Each row is a point. Each copy is the shape, with its points in the same order, stretched, turned, moved and blurred by noise. Is it also mirrored, or only turned?

Shape (5 x 2):
[[-14  34]
 [ 36 -35]
 [-25  31]
 [  1  -5]
 [-48  26]]
Copy 1 (5 x 2):
[[-10 -36]
 [ 41  32]
 [-27 -28]
 [  2   3]
 [-47 -28]]
Copy 1 is: mirrored
Copy 2 (5 x 2):
[[-19  -5]
 [ 60  26]
 [-23   4]
 [ 18  20]
 [-38  21]]
Copy 2 is: mirrored
Copy 3 (5 x 2):
[[-24   6]
 [ 41 -35]
 [-19  24]
 [ 18  -8]
 [-24  45]]
Copy 3 is: mirrored

Shape (8 x 4):
[[  2  14 -21  41]
 [ -4  -5 -56  28]
 [ -5 -10  15 -13]
 [ -9  33  12   4]
 [ 14   9  20  -8]
 [-11   4  -5  -6]
 [-16   3  32 -45]
 [ 29   1 -18 -33]]
Copy 1 (8 x 4):
[[  7   2 -13  60]
 [  5 -25 -44  54]
 [-15   3   2  -4]
 [ -4  39  -9  19]
 [ 10  15  11   2]
 [-10   6 -16  11]
 [-24  20   1 -36]
 [ 30  -8 -23 -14]]
Copy 1 is: only turned
Copy 2 (8 x 4):
[[ 14 -19 -30  37]
 [ 14 -35 -57   9]
 [ -3  -4  17 -12]
 [-12  19   0  26]
 [ 10  13  17   2]
 [ -7  -3  -7  -2]
 [-26  21  31 -26]
 [ 27  16 -15 -33]]
Copy 2 is: only turned

Shape (14 x 8):
[[  7 -12 -22   0 -20 -32   9  16]
 [ 18  16  60   4  27 -27 -12  16]
 [-17 -10 -21  -9 -11 -39  34  -6]
 [ 19  -8  -4   6   3   9  -7 -42]
 [ 21  17 -14 -16  16 -11  24  13]
 [ 17  -3  -3  -3  17  -5   2  16]
 [-18 -10   1  -4  30   6   3   4]
 [  8 -13  13  -6  34   5 -10 -13]
 [  7  34 -20 -13 -26  15  -2  17]
 [ 18  11 -12   8  31  15  -7 -28]
 [-13   3  42  -7  -9   2  38  17]
 [ -3   9 -14   2  10  12   6  -3]
 [ 18  -2  10 -14   3   6 -13 -42]
 [  7  -7  -2 -17 -14 -28 -12   0]]
Copy 1 (14 x 8):
[[ 16 -16 -25  -7  -7 -19   4  26]
 [ 18  24  56   3  22 -18 -17  16]
 [  4 -12 -27  -3  -8 -35  38   9]
 [  2 -14  -4 -12   0  16  -9 -36]
 [ 24  21 -23 -12  22  -6  17   7]
 [ 15   0  -7  -2  30   0  -3  12]
 [-21  -7  -3  -1  36   4  10   5]
 [ -2  -9  17  -9  36  -1  -4 -10]
 [ -2  34 -37 -19  -7  18 -11  16]
 [  1   4 -11  -1  30  16  -8 -38]
 [ -8  19  32  -5  -7   4  38  31]
 [ -8   8 -21   3  18   7   4  -5]
 [  1  -1  13 -30   2   4  -7 -30]
 [  6  -7  -8 -25  -6 -21 -13  12]]
Copy 1 is: only turned
Copy 2 (14 x 8):
[[  7  -9  -3   8 -22 -31  -7  12]
 [ 16 -15  56  42  29  12 -29  12]
 [-18 -12 -10  21 -20 -28  15 -17]
 [ 31  -5   2 -22   9   5 -16 -41]
 [ 18  -6 -25  29  11   2  -7   5]
 [ 17 -16  -4   6  13   0 -12  14]
 [-12  -8   2  -7  31  11   4   2]
 [ 10 -21   8  -8  34  12 -12 -13]
 [ 19  32 -25   2 -12  15 -23  20]
 [ 33   3  -9 -10  37   6 -15 -26]
 [ -9  -1  23  31 -16  40  18   5]
 [ 15   9 -14  -5  16   6   2  -5]
 [ 22  -9   7 -12   7  13 -36 -42]
 [ -2 -10   3  -1  -9 -13 -31   1]]
Copy 2 is: mirrored
